Each row of a before or after table is a point. The points were changed in one or more steps. Then noise was added and the rows were shuffled. The steps act on how far a point lies along the listed directions, d1 being the first. Write out the steps. A step turns or swaps two directions, mirrors them in a line or flattens them onto one, adds a multiple of one to another, or multiplies one. Angles are multiples of 10 degrees, from the lower direction toward the higher: turns from -170 to 170, lines from 10 to 170 but not 90. Use the fewest steps. Two steps may share a direction if one is a turn and the other turns, adds or multiplies; they go together, in the order done. Otherwise the lowest direction goes first.
In the rows, 128 means zero.

Directions:
(1): [ 89 173]
(2): [83 89]
Before (9 x 2):
[[103  97]
 [ 80 128]
 [ 90 104]
 [ 95 141]
 [181  95]
 [163 117]
 [129 124]
 [171 120]
 [147 138]]
After (9 x 2):
[[148 141]
 [ 84  94]
 [ 43  96]
 [208 156]
 [ 60 115]
 [105 110]
 [252 152]
 [198 149]
 [130 128]]
Steps: add 1.5 times d1 to d2

Directions:
(1): [ 89 108 189  88]
(2): [ 95 164 159 190]
Before (8 x 4):
[[114 103 131  85]
 [ 98 137 152  71]
 [124 120  90  88]
 [ 94  89 195  79]
 [218 113  26 148]
 [177 139  54 138]
 [113  84 144  50]
 [111 125 155  99]]
After (8 x 4):
[[ 92 173 157 191]
 [187  93  66  95]
 [ 95 173 172 246]
 [151 147  75  91]
 [118 156  89 152]
 [150 126  99 104]
 [144 128  78 134]
 [172 129  47 137]]
Steps: turn d1 and d2 by -110 degrees

Directions:
(1): [153 153 187  81 206 155 160 133 164]
(2): [100 211 175 137  91 138  84  76 144]
(3): [142 112 122  80 133 186  36 158 101]
Before (10 x 9):
[[135 144 148 117 165 115 146 131 171]
 [141 161 181  80 153 177  89 108 137]
 [116 177 148 109 117 142 110 117 147]
 [125 140 148 125 131 124 151 140 143]
 [142  87  77 114 181  95 165 162 113]
 [133 134 140 157 146  55 249  98 157]
 [145 151 176 130 179 132 183 112 162]
 [105 134 120 151  91 125 131 106 140]
 [122  97 104 174  72 120 109 129 106]
 [122 138 145  98 137 154  92 145 130]]
After (10 x 9):
[[114 176 128 106 140 128  81 114 121]
 [132 124 138 114 137 134 140 155 135]
 [112 153 152 124 132 124 137 124 146]
 [142 143 170 111 163 133 170 105 150]
 [121 103 108 174  70 122 105 126 107]
 [163 111 155 103 196 157 156 147 143]
 [167  68 107  81 173 137 135 169 110]
 [121  91  95 138 111 130 136 138 129]
 [132 124 117 115 140 121 162 144 142]
 [144 126 139 104 172 127 132 147 162]]
Steps: turn d2 and d3 by -130 degrees; multiply d3 by 0.4

Directions:
(1): [128 109  86 131 145 189 202 135 145 163 126 112 159  24]
(2): [127  13 139 158 146 121  74 117 158 153 191 161 159 122]
(3): [109  63 160  61  61 207 133 131 104  90 120 125  81 134]
(4): [ 97  98  42 145 154 127 143 183  61  57 130 153 157 157]
Before (9 x 14):
[[138 150 164 115 131 116 101 104 115 107 132 127  96 154]
 [137 141 143  95  99 149 168 106 143 134 103 112  85  81]
 [143 177 143 176 160  52 108  88 179 174 131 121 146 104]
 [168 133 111 174 175  73 111 117 186 168 164 126 173  94]
 [146 119 154 152 157  71  78  88 189 181 154 130 142 137]
 [125 160 175 110 124 136 126 101 133 139 117 105 108 151]
 [122 156 112  98 103  92 106 134  97  67 101 136 110 193]
 [122 140 145 140 119  96  99 128 112  74 118 146 107 187]
 [156  99 120 166 191  77  98  94 196 190 165 142 177  83]]
After (9 x 14):
[[ 97  62   8 110 159 181 190 182  72  56 121 146 167  86]
 [129  70 168 147 119 117  85 109 154 117 154 152 120 145]
 [ 96  51  32 144 170 141 147 166  97  89 149 151 174 118]
 [136  86 169 106 100  95  60  91 160 129 144 144 117 167]
 [148 204 127 145 145  59 136 109 146 137 107 123 110 128]
 [138 112 144 148 162 103  89 107 129 123 162 144 131 138]
 [105  65  22 112 133 175 174 197  69  34 132 138 155 113]
 [121 145 131 157 170  93 109 116 126 134 141 126 148 166]
 [ 74  64  27 141 143 133 145 185  47  22 127 159 154 145]]
Steps: turn d1 and d2 by -70 degrees; multiply d3 by 1.6; turn d3 and d4 by -120 degrees

Directions:
(1): [171  52 152 126 197 143 201  94 156 137  72  85 151 141 152  92 171 119
 129  86 151 223  96 125]
(2): [ 53  91 142 174 171 130 166 120  76  28 119  81 163 192 124 132  89 182
  93 162 106  95 136 157]
(3): [168  58 132 106 161  69  90 191  77 143 167  84  54  86 126 160 125 180
 130 179 155 164 117 184]
(4): [ 79 115  84 170  85 147 113 168  98 177 153 131 136 177 110 122 175 194
  69 111 198 184 144  45]
(5): [ 67  93 104  92 130 101 125  49 159 114  80 170  86  84   7 157 152 167
 120 105 122 145 156 148]
Before (8 x 24):
[[129  57 122 124 154 104 146 140 102 140 127 103 111 126 121 134 147 165
  130 142 138 178 108 143]
 [113  92 167 147 184 100 144 147  83  63 151  78 110 136 116 148  83 157
  120 173 112 103 143 173]
 [162  96 151 135 177 124 157 166  83 101 141  54 134 161 169 125  82 147
  131 162 113 105 101 166]
 [184  74 177  92 187 107 142  94 142  94 109 121  95  85 109 127 131 115
  172 117 125 163  90 187]
 [131 124 127 106 127 113 138 136 133 148 120 124 109 108 134 129 137 114
  143 128 136 129 119 117]
 [134 106 109 103 126 128 110 151 126 156 147 139 106 101 101 137 150 136
  120 125 154 167 123 128]
 [140 105 125 127 142 116 108 124 123 130 129 117 121 136 125 139 139 132
  124 136 134 131 128 150]
 [108  50 130 140 159 137 156 120 132 139  94 116 156 167 100 108 163 168
   97 109 158 202 115  97]]
After (8 x 24):
[[115  83 166 143 180  88 136 154  80  64 161  75  95 126 111 154  84 170
  119 184 116 104 143 181]
 [157 177 141 150 112 111  78 251  31 102 227  65 119 162 203 149  25 147
  135 225  97   4 119 170]
 [136  58 127 133 159 114 156 143 102 140 124  98 128 138 142 119 146 154
  131 133 141 183 104 136]
 [223  29 188  91 222  92 154 117 129 102 107  82  84  80 130 127 140 130
  173 126 145 206  70 202]
 [122  62 142 155 163 161 186 111 145 139  80 109 192 195 138  85 167 142
   98  92 159 211 106  77]
 [135 122 124 108 130 115 137 134 130 151 122 119 115 109 137 129 137 115
  137 125 139 131 118 118]
 [143 101 130 126 150 116 112 126 126 130 127 114 119 139 132 136 147 133
  125 135 135 139 126 148]
 [138  85 115 103 145 140 136 124 150 157 119 135 118 105 100 122 165 133
  120 102 153 194 118 123]]
Steps: multiply d5 by 3; turn d1 and d5 by -50 degrees; add -0.7 times d4 to d3
